Rows are points. Each copy is the shape, with its points in the same order, turned, moved and blurred by noise. Some copies are also mirrored. Which?
In the rows, zero is written as 128.

Shape:
[[151 160]
 [105  93]
 [171 116]
 [122 110]
 [103 170]
 [122 120]
 [129  91]
 [170 149]]
Copy 1:
[[157 129]
 [ 71 129]
 [140 178]
 [104 140]
 [139  84]
 [113 129]
 [ 92 156]
 [164 150]]
Copy 1 is: mirrored
Copy 2 (8 x 2):
[[141 163]
 [122  87]
 [176 127]
 [133 113]
 [ 97 163]
 [132 112]
 [148  94]
 [166 157]]
Copy 2 is: only turned
Copy 3, 8 rows:
[[154 156]
 [ 93 106]
 [163 104]
 [110 115]
 [114 175]
 [114 127]
 [109  97]
 [173 136]]
Copy 3 is: only turned

Shape (9 x 3):
[[113  84 110]
 [123 107  90]
 [ 96 114 140]
 [115 104 114]
 [166 160 136]
 [113 115 179]
 [108 113 100]
 [151 170 164]
 [115 103 162]]
Copy 1, 9 rows:
[[123  95  81]
 [ 98  92 103]
 [136 136  98]
 [120 105  98]
 [132 104 175]
 [175 138 117]
 [103 111 100]
 [151 131 179]
 [164 125 105]]
Copy 1 is: mirrored
Copy 2:
[[158  98  84]
 [134  86  93]
 [147 138  91]
 [143 107  93]
 [118 112 166]
 [163 160 119]
 [126 100  84]
 [125 153 166]
 [166 144 106]]
Copy 2 is: mirrored

Shape, 8 rows:
[[148 140 107 116]
 [171 113 125 129]
 [210 120 136 164]
 [112 156 128 106]
 [ 96 127  77 103]
 [106 125 125 170]
 [127 115 125 102]
 [ 89 116 137 103]]
Copy 1 (8 x 4):
[[147 141 120 114]
 [164 107 135 130]
 [201 119 166 160]
 [108 150 129  95]
 [112 135  71 109]
 [104 135 123 171]
 [123 109 117 101]
 [ 83 109 118 109]]
Copy 1 is: only turned
Copy 2, 8 rows:
[[131 136 140  82]
 [151 115 156 105]
 [140  90 201 114]
 [126 179 119  90]
 [127 141  74  85]
 [102 139 125 146]
 [156 148 119 102]
 [152 175  95 123]]
Copy 2 is: mirrored
Copy 3:
[[149 130 117 134]
 [164 104 129 115]
 [177  93 118  61]
 [116 156 144 144]
 [109 139 101 179]
 [ 84 106 130 116]
 [139 120 138 155]
 [100 126 165 170]]
Copy 3 is: mirrored
Copy 4 (8 x 4):
[[154 126 112 133]
 [162  93 124 148]
 [198  87 155 179]
 [119 144 126 112]
 [109 142  68 131]
 [105 132 131 182]
 [124 105 112 123]
 [ 85 114 117 119]]
Copy 4 is: only turned

Shape (12 x 8):
[[152 128  96 126  86 145 105  94]
 [144 140 180 115 151  87 102 161]
 [156  92 148 154 121  87 154 109]
 [153  84 126 154 163  99 187 107]
 [130 161 130 137 153 152 124 144]
 [119 116 121  89  93 102 113 144]
 [129 109 107 116 166 105 107  98]
 [149 158 140 128 158 173 177 156]
 [ 91 143 135 151 166 168 172 115]
 [103 147 132 106  90  92 123 142]
 [123 120 180 132 142 170 108  89]
 [111 103 144 152  99 126 151 163]]
Copy 1:
[[134 139  80 120  81 139 111  83]
 [137 159 145 121 145  84  93 165]
 [131  97 125 140 122  82 148 110]
 [137  93 115 148 162 106 180 113]
 [127 166 118 135 132 162 127 143]
 [103 140  92  81 101  86 112 139]
 [102 137  99 123 157 118 111  90]
 [158 153 126 121 136 179 160 160]
 [ 91 143 131 150 133 189 168 139]
 [ 99 170 111 103  87  94 130 142]
 [117 118 168 128 106 166  94 109]
 [106 110 108 134  88 119 143 169]]
Copy 1 is: only turned
Copy 2:
[[128 144 100 114  85 131 108  68]
 [141 131 169 120 168  95 105 144]
 [139 100 149 160 121  81 149  83]
 [145  91 124 167 152  95 188  76]
 [127 153 121 134 153 160 133 127]
 [107 121 126  78 110  93 123 117]
 [116 113 108 118 171 109 119  69]
 [155 147 128 134 147 171 187 136]
 [ 96 133 134 150 157 180 186 100]
 [ 87 151 142  95 114  92 130 124]
 [126 115 175 130 138 177 114  74]
 [100 102 141 143  97 119 154 141]]
Copy 2 is: only turned
Copy 3 (12 x 8):
[[162 139 109 109  94 145  96 124]
 [152 117 186 124 156  81 122 182]
 [161  92 138 150 114  81 147 113]
 [159  98 110 157 152  75 178  97]
 [138 163 145 145 164 140 132 153]
 [131 109 114  89 108 111 124 172]
 [145 123 104 118 166  88 103 125]
 [156 166 155 137 173 149 191 138]
 [ 97 149 133 152 168 149 172 103]
 [108 127 142 103 102  98 133 175]
 [134 108 179 112 161 152 104  94]
 [125  94 139 152 110 136 164 157]]
Copy 3 is: only turned

Shape (13 x 9):
[[130 207 112 118 132 122 149 107 141]
 [118  83 131 144 147 131 116 106 138]
 [117 116 125 122 113 105 151 135 160]
 [111 192 133 180 146 109 139 119 131]
 [158 107 139 103 148  97 158 118 115]
 [108 144 105 115 134 111 123 139 120]
 [134 118 144 114 133 126 160 134 119]
 [112 112 144 119 142 111 106 116 134]
 [127 110 139 121 132 148 128 137 126]
 [100 126 132 130  53 108 105 117 119]
 [101 104 119 116 133 105 103 152 146]
 [122 130 102 134 127 136 147 122 115]
 [249 105 143 119 126 103 128 114 144]]
Copy 1, 13 rows:
[[146 121 112 151 166 180 175 116 153]
 [112 160 115 108 109 100 108 120 144]
 [123 121 127 134 114 103 159 143 151]
 [124 146 114 190 143 166 141 127 138]
 [134 151 146 104 160  90 165 132 119]
 [133 101  92 130 148 122 137 133 127]
 [112 132 143 109 135 115 154 147 121]
 [123 126 125 128 137  99 108 115 140]
 [115 124 131  97 120 126 123 146 126]
 [134  83 115 144  83 118 140  88 104]
 [134 106 101 128 122  82 109 148 140]
 [117 141  92 117 119 133 151 132 117]
 [215 180 196  84 123 106 159 130 129]]
Copy 1 is: mirrored
Copy 2, 13 rows:
[[138 205 119 129 173 142 135 102 131]
 [132  82 112 148 143 121 114 120 123]
 [103 135 103 130 134 117 133 138 153]
 [117 169 166 156 185 127 107  87 158]
 [136 121 126 122 154  89 166 144 110]
 [109 138 121 100 151 126 128 103 131]
 [119 129 141 130 145 122 160 140 118]
 [118 110 124 119 151 116 107 129 115]
 [129 107 133 129 131 142 140 133 119]
 [ 97 152 130 122  77 108  92 106 120]
 [106  99 109  95 138 122 111 125 144]
 [117 132 124 138 136 134 152  93 126]
 [223 124 135 129 121  63 160 165 134]]
Copy 2 is: mirrored
Copy 3, 13 rows:
[[116 203 126 109 164 138 150 121 130]
 [107  85 108 142 115 118 122 118 135]
 [120 132 112 102 116 103 145 148 151]
 [ 91 178 118 166 167 112 146 149 117]
 [157 112 156 110 133 109 158 112 123]
 [121 141 109  97 141 125 136 145 105]
 [128 116 148 115 119 125 161 134 129]
 [109 113 131 125 121 105 109 121 113]
 [118 106 129 119 117 151 132 139 132]
 [107 158  98 116  57 107 103 149 115]
 [117 102 108  91 128 103 106 158 122]
 [122 131 102 123 119 140 158 128 114]
 [231 121 150 147 130 117 126  96 176]]
Copy 3 is: only turned

Shape (17 x 11):
[[133 132 118 117 140 124 115 134 131 109 121]
 [114 111  99 120 111 122 159 137 107 134 126]
 [114 168  98 122 152 128 125 117 134 139 144]
 [114 111 126 134 120 101 107 151 111 131 149]
 [136 125 136 119 210 107 105 123 225 130 132]
 [127 118 139 118 109 136 144 101 100 127 141]
 [137 113 132 119 141 109 165 131 132  63 128]
 [142 119 118 117 109 143 108 128 134 138 143]
 [111 120 140 123 110 184 133 150 105 138 143]
 [146 118 114 137 136 155 109 148 161 145 143]
 [115 112 137 128 118 158 122 146 115  77 141]
 [137 120 119 126 157 119 143 149  90 122 143]
 [118 162 113 166 143 120 176 124 102 125 124]
 [127 122 117 142 151 122 112 125 159 137 127]
 [116 200 124 131 135 107 164 148 118 138 126]
 [145 147 135 133 132 108 109 147 105 132 141]
 [115 128 119 120 124 138 123 139 126 121  78]]
Copy 1, 17 rows:
[[137 126 114 116 146 121 128 123 131 117 123]
 [117  99 103 128 101 125 127 158 113 118 119]
 [119 129  80 133 133 120 141  97 133 143 143]
 [142 124 122 139 123  89  96 150 130 132 141]
 [138 107 128 129 183  96 167  93 235 138 146]
 [121 152 116 130 118 151 128 164 117 131 129]
 [156 118 120 136 153 114 163 164 126  74 108]
 [144 130 126 114 112 139 114 137 141 142 139]
 [114 114 153 121 115 152 121 147  97 139 160]
 [148 101 140 131 125 136 122 107 154 155 149]
 [147 123 147 117 145 137 118 151 101  96 149]
 [137  99 104 138 150 109 132 151 102 144 120]
 [112 118  97 176 120 113 162 116  95 117 117]
 [133 113 118 143 140 120 125 111 168 131 139]
 [106 136 100 124 108  82 178  99  99 140 123]
 [148 139 120 133 132  98 118 129 114 153 121]
 [102 108 134 109 132 131 123 115 135 105 102]]
Copy 1 is: mirrored
Copy 2 (17 x 11):
[[138 133 102 132 141 125 132 122 137 129 112]
 [122 121 128 125 117  96 161 139 113 142 103]
 [115 178 104 145 125 128 125 118 113 142 117]
 [142 121 128 135 137  90 110 148 132 151 133]
 [102 150  87 116 147 129  80  35 177 114 136]
 [132 115 133 126 126 146 155 135 110 167 126]
 [132 112 112 138 155 115 188 115 162 119 132]
 [141 124 107 116 100 133 118 141 133 145 122]
 [109 122 136 102 117 143 129 179 114 132 127]
 [123 137 117 113  96 127  97 121 144 115 126]
 [121 106 107 132 142 138 145 172 149 116 143]
 [149 140 137 118 150 101 149 132 111 119 135]
 [112 162 161 166 134 118 167 123 113 123 114]
 [119 131 115 138 124 119 104  97 136 127 120]
 [113 199 148 146 146 116 153 134 141 149  97]
 [166 153 139 136 139 118 120 139 138 145 127]
 [120 117 115 134 147 127 131 139 129 121  67]]
Copy 2 is: mirrored
Copy 3:
[[134 124 109 122 145 114 128 137 125 130 134]
 [126 128 106 134 103 125 150 132 138 179 126]
 [129 149  94 126 155 125 113 105 133 154 167]
 [140 107 119 125 110  85 127 104 133 146 125]
 [121 103 141 135 249  85 108 137 153 142 158]
 [122 129 141 111 106 139 149 117 107 155 142]
 [117 122 113 135 151 105 194 148 108 130 127]
 [136 113 133 120 114 118 112 141 131 143 158]
 [142 128 137  96  90 145 145 122 169 133 152]
 [154 108 135 135 142 116 110 144 161 139 169]
 [125 107 118 111 111 124 165 132 141 100 139]
 [167 119 103 111 133 114 162 113 125 158 131]
 [150 168 105 160 136 141 166  93 127 156 135]
 [134 111 129 145 163 116 112 123 143 147 144]
 [145 205 103 134 142 105 140 103 136 154 140]
 [167 137 122 118 127  95 122 111 115 136 135]
 [126 139 114 128 132 140 120 148 146 134 100]]
Copy 3 is: mirrored

Shape:
[[141 159 127 152 122 145 134 142 134 129   7 147]
 [116 125  59 135 145 107 162 114 110 216 139  91]
 [124 111 158 148 150 151 161 117 134 110 112 126]
 [122 150 146 129 179 107 155 130 120 156 117 147]
 [142 113 149 133 124 109 148 101 122 132 111 148]
 [124 117 105  92 122 123 147 106 152 118 137 109]
 [108 125 137 127 116 105 163 110 134 122 137 136]
 [114 144 154 142 122 166 162 109 110 111 120 151]
 [116 126 158 126 150 152  83 121 125 107 139 147]
 [121 116  72 141 130 145 158 105 150 118 127 144]
 [117 140 147 144 139 111 149 139 117 111 111 131]
 [152 117 143 144 121 128 155 156 112 123 136 148]
 [121 124 134 134 121 114 134 153 146 218 135 133]
 [148 146 161  20 123 126 161 117 113 117 126 146]
 [148 152 156 152 122 122 164 106 142 127 143 127]]
Copy 1 (15 x 12):
[[142 214 111 167 124 144 146  72 126 145  99 165]
 [103  54 104 143 164  95 157 101  94 164 166 169]
 [127 129 160 150 141 147 135 119 135  99 106 117]
 [135 137 168 142 174  97 138 111 138 142 146 131]
 [159 114 146 157 133 118 124  91 143 126 116 108]
 [130  90 105 140 126  99 168 126 152 109 111 110]
 [125 101 148 160 115 106 144 110 151 122 136 100]
 [137 130 175 135 104 148 147 103 146  98 130 132]
 [140 141 134  98 132 132  96 131 166  99 128 110]
 [132 102 105 173 126 124 153 115 146  82 143 152]
 [129 151 151 149 132 118 139 113 129 124 138 102]
 [161 128 146 153 136 156 147 128 132 128 155 100]
 [130  93 127 148 157 136 129 125 156 203 147 145]
 [183 122 148  94 131  89 211 102 181 131 104  79]
 [156 110 171 168 111 112 134 143 129 123 124 123]]
Copy 1 is: mirrored
Copy 2 (15 x 12):
[[150  94 145 173 134  88  83 130 205  98  72 134]
 [ 70  96  72 153 164 101 167 185 164 172 138  72]
 [143 131 138 159 142 132 157 105 134 141  98 123]
 [ 88 127 117 139 170 101 121 117 140 170  84 135]
 [138 122 127 148 115  81 137 124 122 160 104 127]
 [104 106  97 121 106 136 154 139 114 124 109 112]
 [ 97 131 129 134 110 108 164 138 123 149 109 138]
 [139 160 120 153 119 108 151 100 164 145 111 153]
 [127 120 130 126 150 122 124  73 118 129 155 150]
 [117  89  93 177 105 144 161 139 145 146 122 144]
 [115 141 139 141 147 105 131 132 134 131 101 145]
 [155 132 134 126 146 113 144 150 141 162 118 151]
 [ 94  93 139  98 152  91 145 145 174 189 138 105]
 [134 151  68  56 109 102 134 105 118 134  63 130]
 [116 156 139 144 112 126 121 132 137 177 118 118]]
Copy 2 is: mirrored
Copy 3, 15 rows:
[[149 148 143 149 113 155  53 202 131 162  73 173]
 [105 162  95 150 142 152 146  67 135 187 151 179]
 [144 128 152 171 120 124 144 157 112 114  98 136]
 [128 151 129 158 130  71 126 132 123 155  98 164]
 [153 109 126 160 101 110 127 137 149 126 101 155]
 [143 139 102 126 143 145 151 115 149 106  97 132]
 [131 142 110 163 108 113 150 133 158 106 109 143]
 [138 149 166 144  92 120 141 161 127  98 108 160]
 [144 121 165 123 131  89 104 137 121  92 126 114]
 [151 145 107 149 148 159 136 135 124  93 129 179]
 [132 148 119 156 102 101 125 162 125 129 108 131]
 [146 117 123 135 108 104 155 175 131 135 135 151]
 [109 136 140 150 157 106 135 127 185 183 147 159]
 [129 121 125  69 109  88 163 129 161 114  37 148]
 [177 154 140 162 105 107 158 143 151 129 116 142]]
Copy 3 is: only turned

Shape (15 x 12):
[[159  72 180 182 116 152 162  87 103 102 110 104]
 [153  71 153 181 150 140 126  73 140 170 135 157]
 [138 105 123 127 121 134 127 127 100 166 174 123]
 [ 92 143 143 167 112 124 145 154 146 148 107  96]
 [ 96 108 144 109 173 143 115 128 112 130 126 130]
 [131 159 117 108 138 107 102  74 121 178 126 165]
 [144 108 161 149 102  82 182 133 125  96 168 101]
 [115 137 123 133  93  97 109  66 103 129 113 157]
 [ 71  95  96 165 116  85 144 128  89 143 113 123]
 [112 164 110 176 144 136 124 122 134 162 165  93]
 [150 110 124 121 175 135 110 122 114 100 125 151]
 [116 135 117 101 178 123 186 130 105 138 153 133]
 [141 103 113 156 113 134 108 155 128 117  97 109]
 [121 158 136 142 140  95  99 111  86 141  94 138]
 [103 127 146 118 162 129 170 138  86 105 137 176]]
Copy 1 (15 x 12):
[[120 131 181 133 118  94 114  52  71  97 107 129]
 [100 107 146 147 132  91  91  56  96 169 158 173]
 [166 114 119 103 100 104 117 104 123 146 165 126]
 [ 95 108 146 146 113 140 151 133 131 142 103  92]
 [113  82  96  99 133 138  92 127 103 114 134 130]
 [ 87 160  99  92 122 138 120 113 153 157 178 158]
 [159 102 181 102 134  94 199 101  94 103 137 121]
 [ 76 176 105 110 103 103 139 115 113 114 169 150]
 [109 129  74 131 125  86 167 112  91 141 133  85]
 [114  91 125 141 100 152 139  83 166 143 150  96]
 [132 124 111 106 177 127  94 103 114  96 158 153]
 [148  94 106  75 147 174 146  99  91 134 147 121]
 [128 129 135 151 139  97 108 124 124 101  96 115]
 [ 72 154 113  93 136 117 108 127 137 124 153  98]
 [119 108 114  88 157 166 130 123  57 114 171 119]]
Copy 1 is: only turned
Copy 2:
[[161 112 117 158 167 164  99 109 126 129  34  95]
 [104 160 138 137 173 103  94 118 139 148  35 151]
 [139 131 116 112 133 129 131 148 144 191 103 138]
 [101 121 141 175 136 166 162 117 129 123 134 145]
 [122 123 134 117 149 133 126 192 102 122 116 142]
 [115 158 153  76 116  86 139 115  98 148 120 137]
 [167 121  84 176 107 144 170 127 155 122  76 119]
 [126 136 136 111  99 116 128  98  70 145  84 124]
 [138 116 152 196 105 119 139 150  78 171 112 152]
 [ 93 169 117 150 173 135 176 122 118 170 135 132]
 [165 160 106 107 147 127  98 155 101 108 112 145]
 [177 113 115 113 160 105 166 165 119 130 130 161]
 [125 140 115 163 125 166  84 126 119 135 132 137]
 [136 170 171 127 110 128 138 134  89 129 125 111]
 [187 131 134 114 138 139 168 174  97 108  87 176]]
Copy 2 is: mirrored

Shape, 15 rows:
[[102 121 130 101 117  59  46 111 130 114 149  85]
 [151 150 197 112 143 100 154 158 111 185 126 142]
 [147 122 145 143 115 130 120 102 142 122 108 142]
 [138 131 109 127 151 104 114 162 129 188 116 147]
 [139 168 111 121 117 119 147 150 117 197 170 137]
 [121 115 158  98 118  39 151 139  24 145 101  89]
 [139 114  98 127 174 116 141 129 113 145 111  67]
 [120 122 140 125 118 130 146 155 142 216 152 148]
 [151 167 102 150 108 132 146 165 142 174 115 149]
 [141 106 162 130 103 135 106 167 139 111 166 114]
 [128 150 141 131 115 148 150 147 143 176 111 132]
 [102 136 109 128 148 122 147 157 127 114 125 120]
 [154 129  97  98 109 108 128 118 152 111 110 147]
 [141 140 109  91 120 149  99 148 133 119 102 135]
 [132 145 109 118 133 143 139 154  62 108 125 149]]
Copy 1, 15 rows:
[[122 158  56  88 147  93  90 193 170  90 105 114]
 [136 136 126 158  68 134 115 119 184 165 132 152]
 [147 156 123 109 150 117 140 125 132 124 141 163]
 [117 143  94 169 102 140 165 158 144 137 100 149]
 [107 140  93 187  78 100 143 143 117 145 142 117]
 [198  86 122 116  88  82 104 205 184 177  90 116]
 [185 139  78 160 150 123 138 137 139 141  74 108]
 [ 88 122  97 172  79 106 151 110 134 145 111 158]
 [123 162 122 155  84 136 183 131 103 135 132 127]
 [112 133 141 121 131 117  91 117 131  82 117 119]
 [120 141 109 137  95 133 161 102 122 154 126 134]
 [126 142 124 140 153 120 157 139 140 142 103  90]
 [149 135 107 120 149 119 176 148 146 103 161 128]
 [131 123  98 115 141 167 155 149 123 119 143 116]
 [147 111 149 148 144 139 135 177 107 162 135 101]]
Copy 1 is: only turned
Copy 2 (15 x 12):
[[104  84  96  95 150  99  96  92 146 141 133  46]
 [179  77 132 160 159  78 167 155 166 140 143 157]
 [147 128 115 163 140 133 136 111 100 144 131 120]
 [135 101 102 130 172 143 135 155 174 165 107 147]
 [146  79 106 118 161 149 194 127 184 137 137 161]
 [102  44 107 116 147  36 186 181 115 124  84  96]
 [152  99 121 106 132 156 144 182 128 137  88  89]
 [142  85 126 155 198 162 171 140 182 122 142 157]
 [134 133  91 135 159 156 181 153 156 166 146 169]
 [151  97 125 106 165 130 113 123 102 115 179 134]
 [147 121 132 155 151 153 177 152 154 143 153 144]
 [120 129 127 105 119 139 131 158 141 120 124 140]
 [140 170 103 117 159 125 146 107 122 138 109 121]
 [130 151 150 106 155 134 138 124 123 168 130 130]
 [116 110 139 100 119 120 160 135 107 141 101 177]]
Copy 2 is: mirrored
Copy 3, 15 rows:
[[133 138 210  80 186 134 117 172  88 107 156 152]
 [222 116 139  85 123 129 159  85 159 123 124 130]
 [142 110 147 150 157 117 114 109 147 141 138 150]
 [176 152 141 102 130 109 112  80  99 120 110 110]
 [167 139 118  95 107 102 153  79 107  94 166 105]
 [223 113 164 121 194 180 205 121  82  81 105 144]
 [149 184 157 152 145 156 148 125 121 104 107 100]
 [191 139 125 100 105  79 151  93 111 149 150 100]
 [162 108 117 133 105 104 107  72 114 101 138  95]
 [166 116 113 109 133 133 107 177 132 136 157 140]
 [165 107 138 131 102 113 138  92 132 137 136 100]
 [136 129 134 131 115 122 141 138 112  98  94 127]
 [114 105 130 123 184 106 115 110 131 110 119 112]
 [112 104 129 106 146 148 108 112 115 136 117 109]
 [133 112  90 125 130 164 150 100  98 102 105 155]]
Copy 3 is: only turned
Copy 4:
[[121  91  57 166  78 136  77  63 110 140 150 161]
 [111 157 172 125 133 161  84 124 118 186 100 106]
 [143 134 119 133  81 153 142 144 127 123 115 133]
 [121 126 107 138 152 104 108 144 107 171  90 115]
 [ 94 162 147 156 151  94  83 156 119 141 127 126]
 [ 95 147 127  80  91 110  80  31 121 159 133  60]
 [152 125  99 136 141  98 147 103 139 166 159  93]
 [ 79 133 140 148 151 135 100 176  90 158 127 107]
 [119 140 133 146 133  97  99 186 143 132  94 116]
 [150  93 144 166 111 158  84 129 106 105 138 107]
 [109 140 130 134 140 147 112 169 145 140 116 107]
 [118 114 117 168 147 118 139 111 149 119 114  94]
 [131 100 126 122 114 107 139 125 140 108 105 162]
 [152 109 102 121 153 137 113 127 146  97 104 141]
 [142 158 130 130 147 110 117  94 128  83  98  94]]
Copy 4 is: only turned
